Each row of a before or after table is a point. One or more steps were done to the points. Then noise was added and the rows were shuffled. The steps act on columns, c1 being the first. What was done? A step turns or swaps two columns, mirrors them in a line or flattens them onto one, adds a multiple of one to another, or multiplies or shifts one. Angles are multiples of 10 degrees, from the lower column toward the higher: turns from -170 to 170, lines from 10 to 170 but not 90. Use the fewest steps. Two steps may share a column if one is a turn and the other turns, adds or multiplies; they go together, in the order done. Otherwise the lowest column goes first.

Before:
3.9 2.0 1.7
-0.4 2.9 1.7
-1.5 -0.9 1.8
3.8 7.0 -2.2
-2.1 1.0 -0.3
1.2 -0.9 -1.0
3.5 -1.7 -2.9
-1.9 0.7 -1.2
0.4 3.1 1.3
3.2 -0.9 0.6
-2.8 0.8 4.1
0.6 0.9 4.9
5.2 7.9 -0.5
-3.2 0.7 1.9
After, 14 rows:
-3.2 0.9 1.7
5.1 8.0 -4.4
-2.0 1.1 -0.8
-1.5 -1.0 2.1
3.2 -1.0 1.0
-2.0 0.9 -1.7
-0.3 2.9 0.4
3.6 -1.8 -2.0
3.8 7.2 -5.6
1.1 -0.8 -0.4
0.4 3.1 -0.3
-2.7 0.6 3.8
3.8 2.1 0.8
0.6 0.8 4.4
Steps: add -0.5 times c2 to c3

Before (9 x 6):
4.6 -4.7 1.3 -2.7 -0.1 -0.6
2.2 0.1 2.7 0.1 -0.7 2.6
1.1 2.6 -0.9 -6.9 0.0 -0.7
-2.1 -4.5 3.6 1.4 3.6 0.5
-1.7 -0.8 1.0 0.6 -4.3 -6.8
-1.9 2.1 4.9 -2.9 -0.3 0.5
0.7 0.0 -3.0 1.1 3.4 -1.1
1.8 -4.4 -2.0 -2.4 -2.9 0.0
0.8 4.0 2.3 4.8 2.1 -0.3
After, 9 rows:
2.0 -5.4 -1.6 -2.4 3.0 -0.2
0.9 0.3 4.5 1.0 0.7 -1.1
0.8 5.2 0.7 4.8 -3.1 -0.2
-1.8 2.3 -2.8 -3.1 -3.8 0.5
-2.1 -5.8 1.3 1.5 -5.0 0.4
4.5 -6.2 -0.5 -2.7 -1.0 -0.6
0.9 3.4 0.5 -7.0 0.7 -0.6
2.1 0.2 -2.2 0.0 -1.7 2.5
-1.9 -1.2 -4.3 0.7 1.5 -6.9
Steps: multiply c2 by 1.3; turn c3 and c5 by -120 degrees

Before, 13 rows:
2.8 -4.4 0.5 -7.3 -2.0 -0.1 -0.4 -1.1 3.0
-2.0 -1.8 -2.8 2.1 6.0 2.3 0.2 0.2 -1.1
-1.2 -1.7 2.4 -4.3 1.6 -2.7 1.5 2.9 -3.8
-4.8 1.2 -0.2 -5.0 1.4 0.3 0.0 0.1 0.1
-0.7 -5.2 -0.6 -0.7 -1.0 -3.6 1.0 -4.2 -1.4
0.9 2.6 1.5 1.6 0.2 -1.3 -2.5 2.8 -4.0
-0.8 3.0 -3.2 2.0 -1.4 -1.5 1.2 3.5 -3.9
0.9 -5.3 -6.8 -3.1 -5.5 -5.2 0.2 -1.9 -0.5
2.9 3.8 2.3 3.6 -1.7 2.4 0.2 -0.2 0.4
-4.6 0.8 1.3 5.4 -1.5 3.0 -6.0 2.6 -0.4
1.4 5.4 -1.4 -4.9 1.0 0.8 -3.1 0.9 -2.0
-3.0 -1.3 1.6 -0.5 3.5 -0.4 0.8 -3.0 1.1
-0.3 2.6 1.0 -0.7 2.1 -1.4 -1.8 0.7 3.9
After, 13 rows:
-4.9 -2.2 3.9 6.1 -1.6 -0.3 -6.1 2.5 -0.8
-3.1 -1.0 -3.7 -0.5 3.4 0.1 0.5 -3.0 1.3
3.2 2.4 4.7 4.4 -1.9 0.5 0.3 -0.2 0.5
-1.2 0.6 -0.2 -5.1 1.4 -0.4 1.5 3.0 -3.7
-0.5 -4.7 1.0 -2.1 -1.1 -2.7 1.0 -3.9 -1.4
-4.8 3.6 -2.1 -4.6 1.2 2.6 0.2 0.2 -0.1
0.7 1.6 1.0 0.7 0.3 -2.1 -2.7 2.9 -4.4
-1.9 -2.9 -11.9 3.0 6.0 0.7 0.5 0.3 -0.9
1.5 8.1 -3.0 -3.9 1.0 3.2 -2.8 1.0 -2.2
2.8 -0.9 3.3 -6.5 -1.7 3.6 -0.4 -0.9 2.8
0.9 -3.7 1.6 -5.3 -5.6 -3.1 0.0 -1.9 -0.1
0.0 3.2 -2.1 -1.5 2.4 -1.0 -1.9 0.9 3.9
-0.7 2.1 -0.9 1.1 -1.3 -1.9 1.6 3.3 -4.0
Steps: add -0.5 times c4 to c2; turn c4 and c6 by -30 degrees; add -1.5 times c5 to c3

Before (13 x 12):
0.6 -0.7 2.5 2.4 4.1 -4.8 -3.4 6.4 5.1 3.4 4.0 2.9
0.5 3.3 -2.9 -3.9 3.3 1.5 3.9 1.0 -3.4 -3.4 -0.9 -0.4
-5.8 -0.4 -2.2 -3.2 -4.7 2.3 2.3 0.1 -3.0 3.0 -0.6 -3.9
-3.4 -2.4 0.6 0.7 -3.1 -4.3 3.3 -2.4 -2.9 1.2 2.8 -4.0
0.6 1.6 4.1 0.4 -1.8 3.0 -2.0 -1.6 6.1 -2.1 -2.7 -2.3
-2.9 -0.4 2.4 1.5 2.0 -1.3 -0.5 -2.5 -3.9 4.3 1.2 -3.0
2.9 2.6 4.6 -2.2 -1.4 -1.1 -0.6 -0.1 4.0 0.2 1.3 3.0
-3.7 0.5 -1.1 3.9 -3.4 -2.9 1.0 -0.1 -0.4 -0.4 2.7 5.0
-6.2 -4.5 3.7 -2.4 0.5 -4.7 1.1 3.6 -2.2 0.3 0.2 2.9
-1.0 -1.7 -2.0 0.2 3.9 -2.0 -0.7 -0.2 6.3 1.8 -1.0 5.6
-5.9 -1.2 -1.3 -4.4 -2.9 3.1 -3.3 -1.4 3.4 -1.4 1.9 -0.5
-3.2 4.4 2.9 -1.4 0.9 -1.2 0.8 -0.7 2.4 1.3 0.3 -3.1
-3.2 0.2 4.3 -2.1 1.4 2.8 3.5 2.1 0.3 2.0 3.9 -3.0
After, 13 rows:
-2.8 -0.5 2.2 -0.8 1.9 -0.8 -0.6 -2.6 -4.0 3.9 1.2 -3.1
-6.3 -4.5 3.8 -0.2 0.6 -5.7 1.2 3.6 -2.2 0.7 0.3 2.8
-3.4 -2.2 0.7 -0.2 -3.2 -7.6 3.3 -2.4 -3.0 1.1 2.7 -4.0
0.8 1.9 4.0 0.2 -1.7 4.9 -2.0 -1.6 6.2 -2.3 -2.5 -2.2
0.4 3.6 -2.8 0.4 3.2 -2.5 4.0 0.9 -3.5 -2.6 -1.1 -0.3
-1.0 -1.7 -2.1 -0.4 4.0 -1.2 -0.7 -0.2 6.4 1.8 -0.9 5.7
2.9 2.4 4.7 -0.1 -1.4 -0.5 -0.6 0.1 4.0 0.6 1.4 3.0
-3.6 0.6 -1.1 0.2 -3.4 -3.8 0.9 -0.1 -0.4 -1.0 2.7 5.0
-3.0 0.1 4.4 -0.4 1.2 -0.8 3.7 2.2 0.3 2.2 3.9 -3.2
-5.8 -0.4 -2.0 -0.6 -4.8 0.1 2.4 0.3 -3.0 3.3 -0.8 -4.0
-3.1 4.5 2.8 -0.1 0.8 -1.9 0.7 -0.7 2.4 1.5 0.2 -3.2
-5.8 -1.1 -1.4 0.1 -3.0 6.5 -3.3 -1.5 3.4 -0.6 1.8 -0.6
0.6 -0.8 2.6 -0.4 4.1 -1.4 -3.4 6.4 5.0 2.9 3.9 2.8
Steps: flatten c4 and c10 onto the line at 100 degrees; add -1 times c7 to c6

Before:
2.0 1.8 -1.3 1.5 1.9 2.6 1.5 3.8 -5.1 -2.9 1.8 3.9 -1.7 2.6 -2.7 0.9 -2.4 1.3
-0.5 3.2 -1.5 1.1 -4.0 -5.0 -1.2 2.5 2.9 3.3 -0.6 0.5 0.1 -3.3 4.5 -4.0 1.9 -2.1
0.5 -1.6 1.5 3.7 -3.5 3.3 -1.1 -3.5 -3.2 -3.2 3.5 2.7 4.2 -4.2 0.9 -5.1 3.6 -1.3
-3.3 3.2 -5.5 -2.1 4.3 -2.7 -4.0 1.1 -0.4 5.6 4.9 0.9 5.8 -2.1 -1.1 -3.6 -1.6 2.9
3.9 -4.4 -0.3 0.6 1.1 0.9 -2.7 0.3 2.4 -0.3 -3.1 -3.1 0.1 -0.1 3.7 -2.3 1.5 -3.6
-3.7 3.2 -7.0 2.5 1.6 0.5 1.2 1.1 4.8 -3.3 5.2 2.6 -0.4 1.8 -3.3 3.1 3.3 -2.1
-0.3 -2.6 -1.2 -1.1 2.9 4.9 -0.2 -0.4 2.0 0.9 -2.5 2.0 1.0 0.4 0.1 1.3 0.8 3.3
-4.3 -4.2 -1.6 0.5 -5.1 -0.4 2.4 -5.6 -0.7 1.4 0.8 -2.0 0.0 1.6 0.6 -6.0 2.5 -4.2
-0.3 0.6 -1.2 1.7 1.4 1.7 -5.1 -0.8 -2.6 -3.6 -3.3 -3.9 -2.6 -5.4 -2.8 1.1 1.2 4.7
After:
-1.3 -3.3 1.5 3.6 -3.5 3.4 -1.3 6.1 -1.7 -3.2 3.5 2.7 4.1 -2.9 0.8 -0.4 3.6 0.5
3.3 2.0 -1.2 -1.1 3.0 5.0 -0.2 -1.0 -2.5 0.8 -2.3 1.9 1.0 0.3 0.1 -1.0 0.9 -0.2
-2.1 3.0 -1.6 1.3 -4.0 -5.1 -1.2 2.2 3.3 3.2 -0.5 0.4 0.1 -2.3 4.4 4.3 1.9 -0.5
-2.1 4.9 -7.0 2.5 1.7 0.5 1.1 -3.3 3.2 -3.3 5.3 2.5 -0.4 1.3 -3.3 -0.6 3.4 -3.8
-3.6 2.5 -0.2 0.5 1.0 1.0 -2.8 1.9 -4.4 -0.3 -3.1 -3.1 0.0 -0.1 3.6 1.3 1.5 4.1
1.2 -5.2 -1.1 1.4 1.9 2.6 1.5 -2.8 1.7 -2.8 1.8 3.9 -1.7 1.7 -2.6 2.9 -2.4 2.0
2.8 -0.4 -5.5 -2.3 4.3 -2.6 -3.9 2.6 3.2 5.6 5.0 0.9 5.9 -1.4 -1.1 2.8 -1.6 -3.2
4.6 -2.6 -1.2 1.5 1.3 1.8 -5.1 -0.6 0.5 -3.7 -3.3 -4.0 -2.5 -3.7 -2.8 -1.4 1.2 -0.2
-4.2 -0.7 -1.5 0.5 -5.3 -0.3 2.5 8.0 -4.2 1.3 0.9 -2.0 -0.1 1.1 0.6 -1.7 2.5 -4.4
Steps: swap c1 and c18; swap c2 and c9; turn c8 and c16 by 120 degrees; multiply c14 by 0.7
